Each row of a before or after table is a point. One or more steps were done to the points. Then noise was added and the rows were shuffled. The steps act on columns, c1 being the first. What was done? A step turns or swaps two columns, mirrors them in a line or flattens them onto one, adds a multiple of one to another, or multiplies or shifts one. Angles are multiples of 10 degrees, from the lower column toward the higher: turns from -170 to 170, lines from 10 to 170 but not 90. Use the fewest steps. Two steps may share a column if one is a turn and the other turns, adds or multiplies; they go together, in the order done. Otherwise the lowest column goes first.

Before, 11 rows:
[[ -4 -53]
 [-20  32]
 [ 29 -43]
 [ -8  62]
 [-32  30]
 [-10  42]
 [ 65  33]
 [-18 -19]
 [104  63]
 [ 44  29]
 [-28 -10]]
After, 11 rows:
[[-14 -14]
 [-10  33]
 [ 38  67]
 [  3 -54]
 [ -7  39]
 [ 18  35]
 [  9 -39]
 [-16  29]
 [ -8 -21]
 [ -7  63]
 [ 23  26]]
Steps: multiply c1 by 0.4

Before (13 x 6):
[[ 73  32 -51  69 -14 -33]
 [ 36  -3   4  70 -77 -29]
 [-37 -16  20 -38   7 -14]
 [-35 -35  32  46 -27 -21]
 [ 76  46 -47  46 -21 -41]
 [-33  -5  56  27   3  25]
 [  9  62 -46  29 -70 -33]
 [ -6  -6  39 -15  -3  -4]
 [-19  14  37  -9  -6 -46]
 [-38 -41   5  46 -35  -7]
 [ 78  11 -62  35 -63 -28]
 [  0 -18 -49 115 -58 -17]
 [-33 -26  26  37 -35  34]]
After, 13 rows:
[[  -3   -3   38   15   -4   11]
 [  73   30  -50  -78  -14    9]
 [ -31  -35   32  -49  -27    2]
 [ -35  -20   22   32    3   25]
 [  74   46  -47  -57  -19   24]
 [  80   14  -64  -40  -63   14]
 [   8   61  -47  -42  -73   18]
 [ -19   12   36   -7   -6   47]
 [ -40  -43    5  -48  -37   -9]
 [  39   -4    0  -80  -83    3]
 [ -29  -25   25  -23  -35  -45]
 [ -35   -4   55  -13    2  -30]
 [   1  -19  -48 -115  -57  -22]]
Steps: turn c4 and c6 by -160 degrees

Before:
[[-58 -73  26  15 -60  45  11 -42  18 -19  63]
 [-63  -4  -9  48  21  13 -75 -34  -7 -50  61]
 [-68  -7  83  22 -54  49 -23 -51 -16  42  40]
 [ 32  56 -20 -15  23 -45  24 -11  78  12 -17]
 [-29  49 -64  -1  -9 -13  29  59  72  53 -36]
 [-22   5 -78 -61  46 -54 -39  12  42  40 -18]
 [-25   6   2  39  48  -3 -63  25  21 -12 111]
 [-44   1  31  27   0 -29 -38  27 -36 -62  45]
 [  1  64 -46 -45  -2  32  42   4   4  20  15]
 [ 28  43 -44 -62 -13  28 -26  42  86  21 -56]
 [ 45  46 -77   9 -39 -16 -10   6  28  43 -20]
 [ 47 -16 -56 -35  49 -33 -20  60  32  47 -21]
 [-46 -31  28  51  10  71   7 -38  -7   0  -2]]
After:
[[-69  -2  -8  64  65  12 -56 -20  -7 -52   9]
 [ 37  59 -20 -19  -3 -48  13 -10  75  11 -29]
 [-71  -6  85  23  10  54 -14 -21 -20  45  65]
 [ 26  43 -47 -25 -55  31  25  18  88  19 -14]
 [-30  53 -63 -18 -34 -18  10  26  70  56  -3]
 [ 43 -14 -49 -11   8 -33  12  21  30  50 -51]
 [-45 -31  28  24   3  74 -23 -13  -9  -3 -11]
 [-21   5 -77 -18  11 -52  13   6  42  36 -46]
 [-60 -72  27   1  28  39   2 -18  19 -20  86]
 [-28   6   1  51 122  -6 -41  11  24 -10  16]
 [  1  66 -40 -46  15  33  42   0   2  21   9]
 [-41   6  30  35  42 -29 -31   9 -35 -68  20]
 [ 42  52 -77  10 -37 -17 -13   1  26  44  22]]
Steps: flatten c4 and c7 onto the line at 140 degrees; turn c5 and c11 by -60 degrees; multiply c8 by 0.4

Before:
[[-11  53   4  10 -42  13 -19   9 -28 -11 -22  28 -31  10  -2  38 -14 -17]
 [-37  82  20  12  71   3 -70  35 -74  36  -9 -40  18  41  39  27  18  36]
 [ 35  -7 -73  -4 -17  23  51  -8  24  16 -35  22  17   3 -40  45  14  14]
 [-61  56  19 -51  57 -43 -63  -3 -61  31   8 -45 -40  70  27  58  22  47]
 [-29  52 -33  23   4 -73   0  17 -39   7 -24  -7 -18  27  23  -8  12 -22]
 [-56  47  -9 -23  37  37 -28 -26 -87  -6 -17 -74  10  95  -2  15  11  37]
 [ 41   7 -10  37 -14   1 -10 -57  18 -22 -20  -5  -3 -18 -61   0 -29  33]
 [-68  90  60  -4  20 -37 -12  16 -18  54 -58 -28   2  43   8  16  12 -30]
 [  8 -36 -59   2  -8  44  18  -5  59 -33 -35  39 -33 -14 -26 -31 -20  44]
 [  4  -8 -58 -30  23  15   9 -15 -15  -4 -34  37 -13 -43 -58  -2 -20 -21]
 [-12  15   5   3  13  29  44 -23  16 -42  44   1  28   4 -21   4  44 -14]
 [-19  27  16  20  15 -19 -32 -30 -18  52 -20   5  -9  37  54  14 -14 -54]
 [-42 -11 -28  56 -13 -15  -4  11   2  44 -13  44 -25   9 -52  12   4 -30]]
After, 13 rows:
[[  21   58   20  -49   25  -39  -11  -22  -59   66    5  -42 -118   71
    32   59   25   46]
 [  41   88   60   -5  -14  -37    6    6  -16   77  -55  -29    9   42
    11   17    9  -28]
 [  17   -6  -73    0  -46   24   -3    8   23  -30  -38   24   52    4
   -39   43   15   18]
 [  -1   53  -32   20  -28  -75    4    9  -39   30  -30  -12  -53   28
    21   -7   14  -18]
 [  -2   -8  -62  -29   -6   13   -3  -13  -11   -2  -34   38  -40  -43
   -53   -3  -19  -23]
 [ -18   49   -3  -26   -1   40  -17  -31  -89   52  -14  -74   26   94
     0   18   14   38]
 [  36  -14  -26   58  -43  -15    4    8    1   47  -17   44  -68   10
   -50   14    7  -25]
 [ -15   10   -9   38  -42   -2  -20  -56   17  -43  -19   -4   -8  -18
   -59    0  -27   34]
 [ -46   14    7    6  -16   32    1   -3   16    6   45   -1   89   10
   -18    6   41  -14]
 [  49   27   16   17  -18  -20  -15  -37  -20   28  -21    6  -25   34
    57   18  -14  -53]
 [  -9   53    3   10  -72   11   -3    6  -24    8  -23   26  -94   13
    -4   37  -15  -11]
 [ -33  -33  -59    5  -34   44    1    1   64  -11  -36   39  -96  -14
   -27  -31  -19   44]
 [  30   84   15   15   37    6    5    9  -79   43  -13  -41   52   45
    41   28   19   35]]
Steps: turn c1 and c10 by -80 degrees; shift c5 by -30; flatten c7 and c8 onto the line at 70 degrees; multiply c13 by 3

Before, 14 rows:
[[ -33   17    7    7  -26  -25   20   25   27   48  -31    0  -16   15
   -27 -104  -19   24   28   -3   16    6   -6   -6  -15   41    7   14
    -7   13  -23   -3]
 [   7  -10   25  -12   15   18   25   13   23   11  -27    2  -48  -15
   -44  -10  -15   13  -27   18 -121   31   17  -16   10    4  -10    1
     8  -23  -43  -18]
 [  -2    2   27   11   65   -8    8  -27    2  -22   25   30    2  -14
     7   26  -38   39  -25   -4   27  -16  -11  -41  -46    9    1    8
   -24  -18   18   21]
 [ -68  -31  -19  -13  -30    2   22    3   21   -7   -9  -22  -13  -11
   -19  -77  -30  -19   -6  -12   30    1   21   -7   24   -4    9    2
    20  -12   10    5]
 [   5  -33   21  -12   -8    2  -50   15  -32   62   -1    9  -12   25
    18   20   52   26   -1  -15   28  -13  -29  -15    2  -17   56   15
    -8   44   16  -20]
 [   1    1  -22  -21   16   10   15   30   17   31  -10  -34  -22   11
   -35    9   17  -25   20   12   26  -23   22   17   11   -5   -8   14
   -17    1  -35   26]
 [ -81  -23   -7  -84  -17  -12   26   11  -21  -17  -26  -37  -48  -23
   -39   10  -35  -17    3   14   30  -22   19  -24    4  -89    1   43
   -27   49   12  -60]
 [ -26  -32    5   13  -14   16    0    4   14  -24  -15  -24  -34  103
   -35   10   37   -5  -27  -11   25   25   24   13   -4   14    9   -2
    -6    3  -25  -10]
 [ -14   23    9   13  -34  -82   18  -99  -40  -15   18   -4  -16    0
   -47   12    6   83   -3  -10  -12    5 -110   21   23   44    4    7
     8  -23   -6    7]
 [ -83   31   18   -1    3   -3   -5  -13   26  -21   22  -31  -43   28
   -26    5  -32  -15    2    0   20   17  -25  -34  -10   20   13    1
    12  -26  -28   23]
 [ -15   27   26  -24  -27    2   22  -11    6  -20  -30   16  -20  -13
   -19   16  -33  -24   -8  -43   33   33   27   45  -25   24   15   -2
   -22  -24  -41   25]
 [  -3   -2  -96  -32  -28   -8  -16  -32  -43  -18  -31  -29  -50  -14
   -16   17  -25  -25  -18    7   22    0   11  -23  -43   13   -9   -5
     8  -14   -1   -9]
 [   7   -3   28   15   20   18  -97   30    1  -16   63  -34   -1   26
   -11   18  -37    1    6    5   32   28  -17  -16  -14   31   50   43
   -21   52  -23   13]
 [ -20    0   27    0  -31    7   -1   27    7    0  -31  -18  -55  -16
     6   24  -30    1  -25    7  -35  -23   24  -37  -36   52   24   19
   -23  -20  -21  -19]]
After (14 x 32):
[[  -2  -11   26   10   58  -10    7   -4   -1  -21   23  -42    3  -13
     8   27  -41   36  -24    0   27  -12   -9  -29   37    9    3   10
   -25   11   16   72]
 [   7   -6   22  -13   13   16   29   -5   21   15  -27    3  -52  -15
   -42   -9  -17   12  -28   16 -125   32   14    0  -11    3  -11   -1
     5    1  -42  -33]
 [ -38   24    7    7  -28  -26   15   14   28   49  -33   -5  -17   15
   -20 -104  -14   25   27   -3   16    8   -6  -12   15   47   10   14
    -8    7  -21   20]
 [ -13  -26    6   17  -34  -84   19  -14  -43  -14   20   12  -13   -1
   -50   13    9   82   -3   -6  -10    7 -111   23  -24   46    5    7
     8  -16   -7  -23]
 [   6  -20   20   -9  -10    2  -48  -10  -35   62   -7   -7   -8   26
    17   22   54   24   -1  -14   27  -18  -34  -27   -3  -15   56   11
    -7   17   18  -27]
 [  -3  -18 -101  -28  -25   -7   -9  -12  -41  -21  -31    7  -47  -13
   -20   19  -26  -24  -19    8   20    1    9  -10   45   11   -7   -3
     8    4   -4   70]
 [  10   13   28   14   20   18  -95    7    2  -12   61   21    1   29
   -11   20  -35   -1    9    8   32   32  -14  -37   28   35   50   43
   -21   20  -22   53]
 [   1    9  -22  -22   22    4   14    9   20   31  -10   41  -21    9
   -35    5   15  -24   19   13   25  -21   22   11    1   -6   -8   15
   -19   -4  -37   26]
 [ -77  -14  -10  -83  -17  -11   24  -12  -21  -16  -24   39  -48  -25
   -39    9  -27  -19    4   12   30  -22   16  -41   10  -94    1   41
   -27   20   11  -51]
 [ -85   20   20   -5    1   -3   -4   11   28  -19   23   27  -39   26
   -25    3  -37  -13    1    2   19   21  -24  -15   14   24   14    0
    11    5  -32   55]
 [ -65  -23  -18  -12  -32    2   23  -13   21   -8  -12   24   -9   -9
   -19  -73  -31  -25   -5   -9   33    2   19    3  -16   -3   10    0
    19    2    7  -17]
 [ -29  -20    6   13  -14   17    2  -12   19  -22  -14   22  -32  109
   -36   11   36   -2  -25  -12   21   25   26    6   14   15    8   -7
    -6   -4  -29    2]
 [ -12   17   30  -28  -26    0   20    6    6  -19  -31  -24  -18  -13
   -20   20  -31  -25   -8  -44   35   35   27   44   21   25   16    0
   -24  -23  -43   48]
 [ -21   12   30    2  -30    5   -6    9    4    1  -32    7  -55  -18
     7   22  -30   -4  -23    5  -39  -22   27  -21   42   53   27   22
   -23    8  -23   37]]
Steps: flatten c2 and c8 onto the line at 30 degrees; turn c12 and c25 by -160 degrees; add 1.5 times c25 to c32; flatten c24 and c30 onto the line at 150 degrees

Before (8 x 64):
[[  40  -89   23   77   79    0   -8   13   -5  -45  -20   -3   40    6
    48  -29   -7   33   24   99  -59  -12  -28  -31  -25  100  -85  -40
    58    9   12   12   15   16  -62  -39  -19  -14  -24   61  -39   16
   -10  -84   31  -94   -2  -28   53    7  -28   -7   -8   28  -29  -19
     2   -9   39   40   11   51  -14   48]
 [  44  -13   22  105   93   38  -14   56    6   21  -10   25   49   22
    -2  -43  -12    2   27   66  -17  -14    1  -24  -18   85  -60   19
    54   23   14   15   44    2  -35  -36    7   -8  -12   38  -69   -4
     4  -82   14  -60    6  -14   44   19   -8  -12  -54   15  -28  -25
    20   33   27   41   38   27  -37   44]
 [ -46   16   21   47  -16  -28   20   -2    5   51   36   36  -48  -67
   -35   -1   13  -17  -81  -29   39  -17   18   -9   37  -40    0  -37
   -15   34  -48   32  -11  -53   50   14   21   50  -41   -1  -44  -16
    24   15  -13    3  -18  -11   -6   10   15   37  -75   20   41   -2
   -52   14  -38   10   21   12   -7   -3]
 [ -53  -23   89  -11   12   20  -85   15   12  -44  -15    1  -29   39
    59   35    9   -2   24   -6   12   -8  -73   58  -40  -23   19   73
   -19   74  -34  -52   89    9  -11   45   10   38    2   -2   33   97
   -35  -11  -26  -20   51   -4  -46  -58   18   69   34  -45  -82   37
    55   32   38  -33    0  -27   44    7]
 [ -44  -12  -17   69    8   37  -33   33   -2   17   22   28   -9  -39
   -23  -20  -34  -16  -46  -30   -1  -17   -2   -2   13   12   21   -6
    35  -13   15  -11   30  -18   32  -14  -42   12  -20   -3  -54   10
    39   -5  -27   -5  -26   -4   29    6   -4    9   -7   -9   35  -20
   -39   -4  -39   25   15  -23  -48   53]
 [ -53  -29   89   23   -3  -31  -77   27    0  -89   23   26   -3   66
    31  -30  -15   28  -49   -6   14   -7  -34   97  -52   -7    8   76
   -12   23    8  -69   68   -4    0   60  -26    1   17    5    9   51
  -102   17  -45    8   27   36  -20  -22   76   62   58  -57  -86   80
    72   44  -26  -51    0   35   36  -52]
 [ -46   31  -28   13    3  -30    5   -3   30   38   29   30  -73  -55
   -31   18   63  -30  -48   10   48    2   -2  -44   37  -15  -42   -5
   -15    7  -81   24    1  -35   -1   25   19   44  -89  -46  -29  -24
    46   13  -39   54  -38    8  -10   19   -5   33  -42   20   15   -1
   -29   -2  -60   60  -28   27   17  -23]
 [ -18    1   -5   13   36    0  -23   85  -27   27   17   45   -9   10
    -2  -54  -32   19  -45  -19   38  -23    3   21   33    1   -9    6
    28  -10  -13   -4   17  -35   50   -8   28   22  -18    8  -42    5
   -25   11  -43   -1  -16  -11   27   -8  -51  -14  -28   13   30  -35
   -48   49  -20   53   54  -56  -38   61]]
After (8 x 64):
[[ -44  -12  -15   70    9   38  -34   34   -2   12   21   27   -9  -39
   -24  -20  -34  -15  -47  -31   -2  -16   -2   -2   12   12   22   -5
    35  -13   14  -11   30  -20   32  -13  -42   12  -20   -4  -55   10
   -24   -6  -27   -4  -27   -5   29    7   -5    8   -6  -10   35   37
   -39   -5  -39   25   13  -22  -48   53]
 [  40  -88   24   76   79    1   -9   14   -5  -30  -20   -4   40    6
    49  -31   -7   33   24  101  -61  -12  -30  -31  -24  102  -86  -40
    57    9   12   12   15   15  -61  -38  -19  -14  -24   61  -39   17
    18  -84   31  -94   -2  -27   55    7  -27   -7   -8   28  -30   13
     2   -9   39   41   11   49  -14   49]
 [ -18    1   -5   13   37    1  -24   85  -28   19   18   45   -7    9
    -3  -54  -31   18  -44  -20   37  -23    3   21   33    1   -8    6
    27   -9  -13   -4   17  -35   49   -9   29   22  -18    8  -41    6
    39   12  -43   -2  -16  -10   28   -7  -51  -14  -27   13   30   16
   -49   48  -19   53   54  -56  -38   60]
 [ -45   30  -27   13    2  -29    5   -4   30   27   28   29  -72  -54
   -32   18   63  -31  -48   11   49    0   -2  -43   37  -14  -43   -5
   -17    5  -81   23    1  -36   -2   24   17   43  -89  -45  -29  -24
   -39   11  -39   54  -39    7  -10   20   -4   33  -42   20   13   23
   -30   -2  -60   60  -27   27   17  -25]
 [ -54  -30   89   23   -4  -31  -78   26   -2  -61   23   27   -3   67
    30  -31  -15   28  -50   -4   14   -7  -32   96  -52   -7    8   75
   -13   23    8  -69   68   -3   -1   61  -25    2   16    5    9   52
    49   17  -46    8   27   36  -18  -21   75   61   59  -58  -86 -121
    71   44  -26  -51   -1   34   36  -53]
 [ -46   17   22   49  -15  -28   19   -3    4   36   36   35  -49  -66
   -35    0   12  -16  -80  -28   38  -17   18   -8   37  -40    0  -36
   -16   35  -47   30  -11  -52   50   14   22   50  -41   -2  -44  -16
   -19   16  -13    4  -18  -11   -7   10   14   37  -76   20   40   14
   -52   14  -37   11   20   12   -6   -2]
 [ -52  -25   89  -11   11   19  -85   15   13  -30  -15    0  -29   40
    58   36    8   -2   25   -5   12   -7  -73   59  -40  -24   18   73
   -19   74  -34  -52   89   10  -11   45   10   39    3   -3   34   97
    12  -11  -26  -21   50   -3  -46  -58   19   68   34  -44  -83  -51
    56   30   38  -33    0  -28   46    5]
 [  42  -13   23  105   93   37  -14   56    5   14  -10   24   48   21
    -2  -44  -13    3   27   66  -17  -13    2  -24  -19   85  -61   18
    53   23   13   16   44    2  -35  -37    8   -7  -11   38  -68   -2
    10  -84   14  -60    5  -14   44   19  -10  -13  -54   16  -28   26
    19   34   27   41   39   26  -35   43]]
Steps: multiply c10 by 0.7; turn c43 and c56 by 150 degrees
